Rows are points. Each copy is the shape, with its points in the same order, stretched, turned, moved and blurred by noise. Some copies are also mirrored. Which?

Shape:
59, -12, -14
31, 15, -26
-38, 32, 48
37, -19, -29
20, -11, 7
-18, -3, 11
Copy 1 (6 x 3):
-10, 11, -63
-47, -4, -24
-12, 28, 64
-13, -20, -47
-1, 10, -21
-7, -9, 23
Copy 1 is: only turned
Copy 2, 6 rows:
-4, -1, 32
4, 22, 8
67, -1, -28
-10, -9, 11
12, -15, 8
24, -13, -20
Copy 2 is: mirrored
Copy 3:
36, -58, -62
32, -12, -46
-29, 7, 54
7, -29, -70
-5, -35, -25
-29, -7, -11
Copy 3 is: only turned
Copy 4:
-24, 71, -34
11, 40, -45
59, -34, 29
-27, 53, -48
-13, 24, -12
9, -7, -7
Copy 4 is: mirrored

Shape, 8 rows:
-61, -12, -6, -29
-12, -28, -12, -27
-43, -52, -10, -35
32, 17, 23, 18
34, -42, 5, 1
26, 14, -17, 15
3, 62, -29, 28
-29, -17, -10, -62
Copy 1:
-8, 23, -10, -78
-26, 10, -6, -14
-38, 8, 4, -59
18, -9, -1, 49
-30, -22, 10, 48
1, -6, -37, 40
34, 8, -75, 14
-21, 47, 0, -38
Copy 1 is: mirrored
Copy 2, 8 rows:
-48, -18, 14, 33
-30, -21, -13, 16
-59, -36, -6, 16
23, 1, -2, -13
-9, -17, -30, -21
14, 13, -20, 6
23, 41, -6, 24
-31, -40, -3, 39
Copy 2 is: mirrored
Copy 3, 8 rows:
-72, -7, 29, -44
-42, -17, 28, -2
-84, -34, 42, -19
60, -3, 7, -5
8, -28, 31, 9
17, 14, -21, 4
15, 51, -51, -25
-52, 2, 53, -27
Copy 3 is: mirrored
Copy 4:
38, 21, -38, -16
13, -1, 3, -17
27, 10, -17, -48
-44, -4, 8, 30
-38, -11, 29, -24
-23, -24, 4, 40
0, -30, -36, 88
42, 28, 4, -15
Copy 4 is: only turned
